Rows are points. A path goes straight from each point to the next, and from the last back to the first. The post is the endless flat space through its rows: a point in 2 columns, a line in 3, a plane in 4, and so on, so that a path can go around it. How many times does the path go around the post? Going back the other way cancels.

Post (2 x 3):
[[-0.33 -0.11 -0.08]
 [ 0.25  0.17 -0.03]]
Path:
[[ 0.51  0.12  0.01]
 [-0.51 -0.63 -0.16]
 [-0.08 -0.21  0.10]
 [ 0.07  0.16  0.13]
 [-0.36  0.10 -0.09]
 [-0.28  0.00 -0.57]
 [ 0.33 -0.22 -0.17]
 [ 0.47  0.07  0.26]
 [-0.18  0.22  0.35]
 [ 0.04  0.25 -0.09]
 [-0.02 -0.04 -0.28]
 [-0.60 -0.68 -0.07]
 [ 0.14 -0.11  0.21]
 [ 0.22  0.38  0.28]
 [-0.77  0.08 -0.34]
 [ 0.14  0.28 -0.32]
 [-0.17  0.49 -0.12]
 [ 0.43  0.20  0.53]
 [ 0.04 -0.37  0.18]
 [-0.46 -0.63 -0.38]
 [-0.62 -0.08 -0.60]
 [ 0.12  0.51  0.03]
 [-0.33 -0.06  0.30]
 [-0.29 -0.66 -0.06]
 [ 0.24 -0.17 -0.29]
 [-0.09  0.21 -0.26]
 [ 0.30  0.37  0.06]
 [-0.19 -0.01  0.16]]
Times around: 0

Post:
[[ 0.01  0.51  0.26  0.34 -0.28  0.12 -0.13  0.29]
 [ 0.43  0.44 -0.27  0.62 -0.19  0.08  0.05  0.18]
 [ 0.13 -0.79 -0.21 -0.29  0.21 -0.51 -0.36 -0.25]
 [-0.12  0.28 -0.01 -0.43 -0.27 -0.36 -0.66  0.15]
 [ 0.39  0.10  0.31  0.02  0.17 -0.07  0.13 -0.23]
 [ 0.26  0.04  0.00  0.12  0.42 -0.04 -0.24 -0.19]
 [ 0.36 -0.14 -0.29  0.24  0.26  0.03  0.38  0.05]]
Path (25 x 8):
[[ 0.16  0.04  0.32  0.02 -0.78 -0.44  0.21 -0.02]
 [ 0.19 -0.19 -0.20  0.17 -0.13 -0.01 -0.27 -0.23]
 [ 0.34  0.44  0.07  0.16  0.15  0.18 -0.39  0.02]
 [ 0.18  0.66  0.19 -0.32 -0.19 -0.39 -0.16  0.46]
 [ 0.19  0.11  0.37  0.70 -0.52 -0.29  0.09  0.03]
 [ 0.14 -0.13  0.25  0.06 -0.16 -0.10  0.44 -0.22]
 [-0.17  0.20 -0.25 -0.32 -0.62 -0.51 -0.37  0.05]
 [ 0.18 -0.57 -0.23 -0.63  0.41 -0.31 -0.08 -0.32]
 [ 0.54  0.08 -0.21 -0.04  0.66 -0.01 -0.34 -0.11]
 [-0.07  0.26  0.58 -0.17  0.14 -0.43 -0.59  0.25]
 [ 0.21  0.00  0.37 -0.59  0.23 -0.34 -0.45 -0.28]
 [-0.06 -0.11  0.48 -0.03 -0.12  0.07 -0.09  0.49]
 [ 0.26  0.50  0.42  0.52  0.15 -0.04 -0.25 -0.04]
 [-0.25 -0.08 -0.06 -0.02 -0.38 -0.32 -0.10  0.12]
 [ 0.27  0.37  0.38  0.01 -0.32  0.02  0.28 -0.06]
 [ 0.05  0.15  0.03 -0.10 -0.03  0.41 -0.15  0.24]
 [ 0.63 -0.06  0.10 -0.39  0.77  0.12  0.12 -0.26]
 [ 0.06 -0.24  0.09  0.64 -0.27  0.22 -0.21  0.09]
 [ 0.63  0.11  0.13 -0.28  0.24 -0.28 -0.44 -0.18]
 [ 0.41 -0.62  0.03 -0.02  0.50 -0.72  0.12 -0.14]
 [ 0.36  0.42 -0.23  0.40  0.60 -0.28 -0.02 -0.15]
 [-0.04 -0.26 -0.29  0.01  0.30 -0.13 -0.54 -0.31]
 [ 0.01  0.46 -0.14 -0.13 -0.53  0.17 -0.04  0.46]
 [ 0.18  0.45  0.18 -0.23  0.62 -0.10 -0.34  0.25]
 [ 0.12  0.14 -0.28  0.59 -0.07 -0.35  0.05  0.32]]
Times around: 4

Post:
[[ 0.19 -0.16  0.11  0.26 -0.25  0.57  0.38  0.01  0.00 -0.27  0.24]
 [ 0.18  0.09 -0.05 -0.02  0.17 -0.31  0.05 -0.12 -0.04  0.18 -0.43]
 [ 0.24 -0.58  0.23  0.38  0.12 -0.10 -0.38 -0.50  0.30  0.22  0.34]
 [ 0.13 -0.14  0.12 -0.27 -0.11  0.19 -0.23 -0.78 -0.02 -0.05  0.02]
 [-0.53  0.04 -0.04  0.43 -0.13 -0.38  0.05  0.30 -0.15 -0.28 -0.07]
 [ 0.53 -0.46  0.00  0.34  0.02 -0.07  0.05  0.52  0.18 -0.19  0.04]
 [ 0.11 -0.69  0.27  0.10 -0.27  0.09 -0.25  0.05  0.08  0.35  0.01]
 [-0.43  0.39 -0.02  0.06 -0.07  0.10 -0.03  0.03 -0.49 -0.22  0.11]
 [-0.51 -0.29  0.10  0.16 -0.05  0.17  0.00  0.18 -0.09 -0.06  0.15]
 [ 0.00  0.42 -0.11 -0.07  0.03 -0.01  0.11  0.30  0.03 -0.10 -0.38]]
Path:
[[-0.04  0.20  0.21  0.30  0.02  0.22  0.11  0.26  0.01 -0.28 -0.27]
 [ 0.18  0.39  0.16 -0.11  0.09  0.23 -0.02  0.26 -0.41 -0.60  0.28]
 [ 0.57 -0.69  0.35 -0.11 -0.11 -0.01 -0.26  0.03 -0.01  0.44  0.01]
 [-0.51  0.10  0.20 -0.21 -0.11 -0.04  0.12 -0.12 -0.41 -0.29 -0.42]
 [-0.26 -0.93 -0.03  0.45  0.37 -0.38  0.02  0.11 -0.04 -0.10 -0.33]
 [-0.43 -0.34 -0.33  0.32  0.04  0.08  0.11  0.73 -0.54  0.16 -0.04]
 [ 0.33  0.02 -0.11 -0.36 -0.04  0.35 -0.12 -0.49  0.32  0.41 -0.09]
 [ 0.55  0.17  0.09 -0.58 -0.24 -0.09 -0.08 -0.30 -0.29  0.20 -0.48]
 [-0.37  0.10  0.37  0.26 -0.12 -0.51  0.59 -0.28 -0.29 -0.09 -0.61]
 [-0.08 -0.45  0.13  0.24  0.29  0.50 -0.07  0.05 -0.08 -0.52  0.57]
 [ 0.04 -0.37  0.11  0.35  0.10  0.34 -0.29 -0.56  0.14  0.15  0.46]
 [-0.03  0.34  0.00  0.12 -0.60 -0.41 -0.19  0.03 -0.10  0.37 -0.54]
 [-0.45  0.46 -0.02  0.21 -0.61 -0.11  0.46 -0.40 -0.73 -0.02 -0.22]
 [ 0.00 -0.42 -0.29  0.07  0.03 -0.11 -0.60 -0.24 -0.35 -0.25  0.36]
 [-0.12  0.29 -0.29  0.11 -0.11 -0.20 -0.38 -0.25  0.00  0.02 -0.26]
 [ 0.68 -0.69 -0.05 -0.20 -0.17  0.29 -0.30  0.11  0.05 -0.22  0.47]
 [ 0.28  0.45  0.08 -0.38  0.14  0.27 -0.12 -0.42  0.37 -0.09  0.33]
 [ 0.79  0.35  0.29 -0.62 -0.21  0.28 -0.34 -0.03 -0.34  0.25 -0.39]
 [-0.20  0.54  0.05 -0.14 -0.04  0.34  0.14 -0.61 -0.38 -0.52 -0.19]
 [ 0.03 -0.31 -0.24 -0.12  0.06  0.40 -0.52 -0.07 -0.68 -0.18  0.31]
 [ 0.22 -0.19 -0.15  0.08 -0.16  0.19  0.08  0.62 -0.34  0.00  0.03]
 [ 0.12  0.34 -0.12 -0.14  0.16  0.12  0.15  0.26 -0.20  0.07  0.21]
 [-0.25  0.71  0.43  0.28 -0.65 -0.44 -0.07 -0.10 -0.07  0.04 -0.20]
 [ 0.59  0.09  0.35 -0.03  0.06  0.13 -0.43 -0.62  0.62  0.17 -0.25]
 [-0.38 -0.33  0.09  0.67  0.12 -0.68 -0.47 -0.55  0.14  0.53 -0.31]
 [-0.16 -0.61 -0.13  0.28 -0.23  0.25  0.10 -0.51 -0.05 -0.35  0.20]
 [-0.14 -1.02  0.06  0.30 -0.19 -0.47 -0.21  0.53  0.00  0.39  0.02]
 [-0.24  0.00  0.18 -0.31 -0.26  0.40  0.02 -0.02 -0.08  0.00  0.05]
 [-0.68 -0.40  0.31 -0.15  0.33 -0.24 -0.41  0.09  0.45 -0.20  0.04]]
Times around: 4

Post (13 x 14):
[[-0.03  0.35 -0.31  0.14  0.09  0.07  0.07  0.24 -0.04  0.34  0.62 -0.24
  -0.08  0.34]
 [-0.02 -0.37  0.36 -0.13 -0.17  0.15  0.06  0.19  0.01 -0.38  0.20 -0.16
  -0.24  0.43]
 [ 0.04  0.02 -0.29 -0.16 -0.28 -0.15 -0.09  0.21 -0.41 -0.20 -0.28  0.00
  -0.26  0.40]
 [-0.11 -0.21  0.04 -0.39  0.03 -0.05 -0.27  0.16 -0.11 -0.24  0.32  0.11
   0.63 -0.36]
 [ 0.03  0.07 -0.33 -0.01  0.04 -0.26  0.25 -0.33  0.19  0.35  0.17 -0.34
   0.17  0.42]
 [ 0.31 -0.33 -0.01 -0.12 -0.74 -0.11 -0.10  0.08 -0.11  0.10  0.02 -0.38
   0.18 -0.11]
 [-0.17 -0.56  0.02  0.58  0.34 -0.14 -0.23 -0.20  0.23  0.08  0.41 -0.06
   0.19 -0.10]
 [-0.27 -0.12 -0.27  0.73  0.14  0.09  0.25 -0.56 -0.09  0.21 -0.26 -0.30
   0.06 -0.15]
 [ 0.11  0.11  0.00  0.46  0.21  0.26 -0.49 -0.14 -0.19  0.29  0.31  0.52
   0.33 -0.23]
 [-0.04 -0.55  0.00 -0.29  0.00  0.21 -0.20 -0.34  0.07 -0.55  0.09 -0.14
  -0.19 -0.38]
 [-0.16 -0.04 -0.20  0.53 -0.22  0.12  0.06 -0.35 -0.06 -0.22  0.04  0.22
   0.04 -0.31]
 [ 0.19  0.35 -0.20 -0.11 -0.26 -0.15  0.05  0.08 -0.18  0.35 -0.24  0.23
  -0.01 -0.09]
 [-0.02  0.30  0.04 -0.46 -0.09  0.07 -0.34  0.20  0.08 -0.29  0.02  0.02
   0.41 -0.16]]
Path (30 x 14):
[[ 0.22 -0.17 -0.39 -0.32 -0.12 -0.30 -0.01  0.04 -0.36  0.21  0.14 -0.59
   0.47  0.01]
 [ 0.04  0.56 -0.34  0.21  0.22 -0.17  0.00  0.07 -0.05  0.35  0.66 -0.17
   0.12  0.40]
 [-0.15  0.04  0.13  0.22 -0.19  0.59 -0.09 -0.12 -0.45 -0.10 -0.23 -0.55
  -0.14  0.35]
 [-0.19 -0.08 -0.72  0.17 -0.46 -0.43 -0.07  0.01  0.25  0.43 -0.17 -0.40
  -0.05  0.05]
 [-0.01 -0.41  0.27  0.23  0.12  0.39 -0.39  0.02  0.37 -0.36  0.36  0.02
   0.23 -0.03]
 [-0.03 -0.40 -0.25 -0.16 -0.24 -0.10 -0.63  0.42 -0.49 -0.55  0.17 -0.17
   0.91 -0.30]
 [ 0.32  0.08  0.10 -0.03  0.38 -0.11 -0.29 -0.05 -0.72  0.43  0.44  0.18
   0.73  0.13]
 [-0.45 -0.06 -0.15  0.24  0.56 -0.60 -0.07 -0.31  0.36  0.01  0.56 -0.15
   0.50  0.28]
 [-0.25  0.23 -0.29  0.24 -0.08  0.23 -0.04 -0.49 -0.34  0.47 -0.65  0.11
  -0.17 -0.37]
 [-0.16 -1.10 -0.64 -0.08 -0.21 -0.74 -0.06 -0.02  0.18 -0.31  0.66 -0.04
   0.14 -0.09]
 [ 0.03 -0.55 -0.69  0.12 -0.25  0.08 -0.05  0.16 -0.24 -0.16  0.09 -0.59
   0.13 -0.02]
 [ 0.51 -0.45  0.01  0.26  0.14  0.21 -0.51 -0.66  0.27  0.01  0.60  0.10
   0.08 -0.20]
 [-0.09  0.16 -0.02  0.08  0.73 -0.06 -0.09 -0.28  0.02  0.16  0.51 -0.17
   0.40  0.36]
 [ 0.14 -0.11 -0.14  0.29  0.00 -0.26 -0.19  0.26  0.00 -0.45  0.82  0.34
   0.12 -0.09]
 [ 0.16  0.26 -0.84 -0.04 -0.15 -0.20  0.32 -0.27  0.44  0.07  0.46 -0.09
   0.29 -0.04]
 [-0.12 -0.26 -0.26  0.67  0.00  0.03 -0.39  0.50 -0.24  0.46  0.38  0.21
   0.37 -0.29]
 [ 0.04  0.02  0.08  0.34  0.16  0.20 -0.57  0.30 -0.27  0.50 -0.30 -0.27
  -0.41 -0.11]
 [ 0.00  0.09 -0.03  0.14 -0.51  0.23 -0.16 -0.23 -0.17 -0.08  0.40  0.09
   0.15 -0.47]
 [ 0.08 -0.13  0.41  0.12  0.08  0.14 -0.01 -0.21  0.07 -0.25 -0.25 -0.01
   0.03 -0.32]
 [ 0.10 -0.09 -0.30 -0.49 -0.08 -0.31 -0.19  0.35 -0.04 -0.45  0.54 -0.37
   0.05  0.07]
 [-0.07 -0.18 -0.61  0.45  0.23 -0.58 -0.40 -0.16  0.07  0.06  0.62 -0.48
   0.05 -0.56]
 [-0.65 -0.23 -0.14 -0.07  0.14 -0.02 -0.44  0.17 -0.41 -0.47  0.03 -0.66
  -0.15  0.20]
 [-0.64  0.07 -0.25 -0.49  0.11 -0.37  0.07  0.56  0.23 -0.01 -0.44 -0.83
   0.18  0.24]
 [ 0.00 -0.55 -0.35  0.13 -0.20 -0.08  0.28 -0.04 -0.09 -0.26  0.14 -0.15
  -0.04  0.63]
 [-0.07 -0.02 -0.33  0.61 -0.07 -0.44  0.35 -0.03  0.12  0.33  0.48  0.34
   0.48 -0.45]
 [ 0.18 -0.03 -0.37 -0.06 -0.53 -0.37 -0.21  0.45 -0.63 -0.39  0.33 -0.19
   0.40 -0.30]
 [-0.39  0.03 -0.16  0.30 -0.16 -0.06 -0.05 -0.09 -0.25  0.06  0.42 -0.52
   0.15 -0.02]
 [-0.17  0.31 -0.80 -0.14 -0.75  0.23 -0.43  0.56 -0.76  0.14  0.43 -0.32
   0.07 -0.28]
 [-0.39  0.37 -0.11  0.36 -0.04  0.56 -0.20  0.54 -0.20 -0.09  0.11  0.04
   0.40 -0.39]
 [-0.19 -0.07 -0.09 -0.30  0.00  0.10 -0.08  0.17  0.37 -0.59  0.02 -0.23
   0.46 -0.50]]
Times around: 3

Post:
[[ 0.45  0.52 -0.11 -0.10 -0.26  0.16  0.12 -0.02  0.20  0.52 -0.04 -0.22
  -0.36 -0.14 -0.07 -0.09 -0.46 -0.40]
 [ 0.00  0.01 -0.21 -0.12 -0.39 -0.22 -0.04  0.15 -0.05  0.54 -0.25 -0.08
  -0.28 -0.30  0.04  0.00 -0.29  0.14]
 [-0.34  0.09 -0.39 -0.35  0.33 -0.05  0.37  0.11  0.25 -0.37 -0.08 -0.24
  -0.55 -0.10 -0.33  0.19  0.23  0.18]
 [-0.18 -0.07  0.08 -0.32  0.03 -0.26 -0.18 -0.24  0.31 -0.06  0.04  0.25
  -0.31 -0.05 -0.09  0.34 -0.22 -0.05]
 [-0.39 -0.23  0.06  0.61  0.26 -0.16  0.79 -0.12 -0.08 -0.39 -0.04 -0.09
  -0.38 -0.07 -0.15  0.07  0.32  0.02]
 [-0.28 -0.33  0.20 -0.49 -0.04  0.36 -0.42 -0.15  0.16 -0.02  0.21 -0.25
  -0.18  0.04 -0.01  0.19  0.09 -0.13]
 [ 0.02  0.05 -0.07  0.14 -0.11  0.19 -0.24  0.12  0.38 -0.09 -0.13 -0.34
  -0.04  0.33 -0.15  0.28 -0.09  0.06]
 [-0.20  0.20 -0.16 -0.51 -0.76  0.01  0.22 -0.12  0.33 -0.28  0.14  0.29
   0.15 -0.28  0.41 -0.02  0.22  0.17]
 [ 0.17  0.39 -0.64  0.71 -0.23  0.09  0.42  0.41  0.33  0.33  0.10  0.40
  -0.63 -0.65 -0.07 -0.41  0.04 -0.08]
 [ 0.03  0.04 -0.18 -0.27 -0.43  0.09  0.20 -0.14  0.34  0.43  0.14 -0.02
  -0.19  0.88 -0.39  0.28 -0.27  0.21]
 [-0.05  0.32 -0.10 -0.56 -0.26  0.01  0.01  0.37 -0.29  0.38 -0.12  0.22
  -0.02 -0.19  0.24  0.08  0.10  0.03]
 [-0.27  0.14  0.25 -0.44 -0.28 -0.01 -0.14  0.09 -0.02 -0.08  0.32 -0.17
   0.11  0.18 -0.40  0.21 -0.42 -0.27]
 [ 0.00 -0.05 -0.28 -0.44 -0.04 -0.45  0.11 -0.01  0.48 -0.24  0.47  0.24
   0.27 -0.14  0.07  0.07  0.02 -0.05]
 [-0.12  0.05 -0.05 -0.32 -0.14  0.25 -0.55 -0.12  0.19  0.16  0.92 -0.39
  -0.02 -0.03  0.24  0.87 -0.09  0.03]
 [-0.21  0.30 -0.28 -0.27 -0.20 -0.10 -0.11 -0.30  0.09  0.02 -0.28 -0.13
  -0.13  0.03 -0.16 -0.08  0.01 -0.26]
 [-0.18  0.08  0.12  0.04 -0.06 -0.16  0.02  0.08  0.60  0.19 -0.07 -0.09
  -0.21  0.03 -0.38  0.32  0.19 -0.22]
 [-0.58 -0.08  0.04 -0.39 -0.21  0.08  0.04 -0.03  0.39  0.31 -0.34  0.02
   0.01  0.04  0.10  0.27 -0.24 -0.25]]
Path:
[[-0.04 -0.06  0.06 -0.65 -0.50  0.27 -0.16  0.15  0.27 -0.82  0.15 -0.09
  -0.42  0.14 -0.51  0.07  0.42  0.02]
 [-0.44  0.05 -0.02 -0.14 -0.20  0.27  0.07  0.41  0.46  0.41 -0.28  0.02
   0.01 -0.47  0.26  0.42  0.04 -0.21]
 [-0.31 -0.35  0.30  0.01  0.12  0.33  0.01 -0.44  0.07 -0.36  0.44 -0.17
  -0.25 -0.43  0.35  0.08 -0.05 -0.70]
 [-0.16  0.25 -0.04  0.24 -0.26  0.22  0.40 -0.15  0.87  0.14 -0.11  0.31
  -0.31 -0.16  0.46  0.33  0.07 -0.34]
 [ 0.06  0.44 -0.21  0.39 -0.05  0.00 -0.09  0.72  0.07  0.31 -0.30 -0.31
  -0.55 -0.10 -0.37  0.65  0.12  0.29]
 [-0.06  0.10  0.13  0.00 -1.08  0.42 -0.31 -0.29 -0.07  0.29  0.48 -0.47
   0.23  0.51 -0.30  0.14 -0.27  0.08]
 [ 0.07  0.26 -0.04 -0.24 -0.12  0.07  0.24 -0.20  0.30  0.12  0.41 -0.04
   0.14  0.33 -0.32 -0.36 -0.06 -0.13]
 [ 0.18  0.82 -0.29 -0.02  0.08  0.44 -0.19 -0.18  0.33 -0.67 -0.71 -0.22
  -0.07  0.49 -0.40 -0.70  0.03  0.04]
 [-0.21  0.32 -0.16 -0.27 -0.03 -0.23 -0.14  0.38 -0.05  0.37  0.78 -0.05
  -0.10 -0.58 -0.59  0.27 -0.63 -0.09]
 [ 0.03 -0.14  0.17 -1.06  0.16 -0.11 -0.38  0.29  0.52 -0.13 -0.29 -0.13
  -0.02 -0.15 -0.17  0.28  0.20 -0.47]
 [-0.08 -0.03  0.29  0.05  0.39  0.48 -0.09  0.22  0.41  0.23  0.47  0.08
  -0.50 -0.24  0.00  0.19  0.19 -0.71]
 [-0.41 -0.17 -0.31 -0.26  0.11  0.29 -0.35  0.90 -0.32  0.44  0.58 -0.62
  -0.38  0.41 -0.36  0.72 -0.19  0.12]
 [ 0.09 -0.26  0.02 -0.20 -0.41 -0.17 -0.28 -0.10 -0.76 -0.23  0.27 -0.21
   0.33  0.13  0.17  0.34 -0.27 -0.06]
 [-0.02 -0.07  0.24 -0.12  0.26 -0.18 -0.38  0.28 -0.01  0.48 -0.02 -0.28
  -0.10  0.24 -0.14  0.40  0.11 -0.39]
 [-0.60  0.38  0.00  0.15 -0.34  0.30  0.32 -0.28  0.23  0.27  0.09 -0.09
  -0.39  0.28  0.03  0.55  0.32 -0.19]
 [ 0.07  0.12 -0.24  0.17 -0.54 -0.30 -0.16  0.15  0.03  0.01 -0.04 -0.09
   0.68  0.47  0.31  0.21  0.19 -0.09]
 [-0.40  0.07  0.02 -0.22 -0.15 -0.21  0.06 -0.33 -0.56  0.13 -0.44  0.28
  -0.13 -0.25  0.33  0.27  0.07 -0.10]
 [-0.48  0.11 -0.35 -0.78 -0.21  0.19  0.00  0.57  0.05 -0.45  0.29  0.02
  -0.04 -0.46 -0.17  0.32 -0.19  0.12]
 [-0.56  0.09  0.16 -0.36 -0.01  0.24 -0.32  0.23  0.40  0.42 -0.36 -0.35
  -0.17 -0.22  0.18  0.55  0.43 -0.68]
 [ 0.31  0.18 -0.14 -0.60  0.40 -0.14  0.06 -0.02  0.75 -0.22  0.65 -0.73
  -0.03  0.09  0.08  0.38 -0.31 -0.04]
 [-0.36 -0.24  0.09 -0.07 -0.04 -0.38  0.08 -0.50  0.55  0.30 -0.34  0.10
  -0.60  0.32 -0.59  0.16  0.27  0.37]
 [-0.72  0.39  0.26  0.01 -0.67  0.20  0.27  0.31  0.53  0.68 -0.55  0.04
   0.17  0.51 -0.09  0.15  0.13 -0.03]
 [-0.21  0.25 -0.50 -0.50  0.34 -0.09  0.65  0.63  0.05 -0.02 -0.20  0.18
  -0.57 -0.58  0.12 -0.12  0.25 -0.27]
 [-0.32 -0.05 -0.10 -0.43  0.12 -0.26  0.30  0.07  0.48 -0.22  0.09  0.04
  -0.20 -0.56  0.13  0.11  0.46 -0.26]
 [-0.47  0.08  0.34 -0.62  0.07  0.21 -0.34  0.38  0.25 -0.10  0.17 -0.62
  -0.34 -0.13 -0.27  0.20  0.45 -0.53]]
Times around: 0
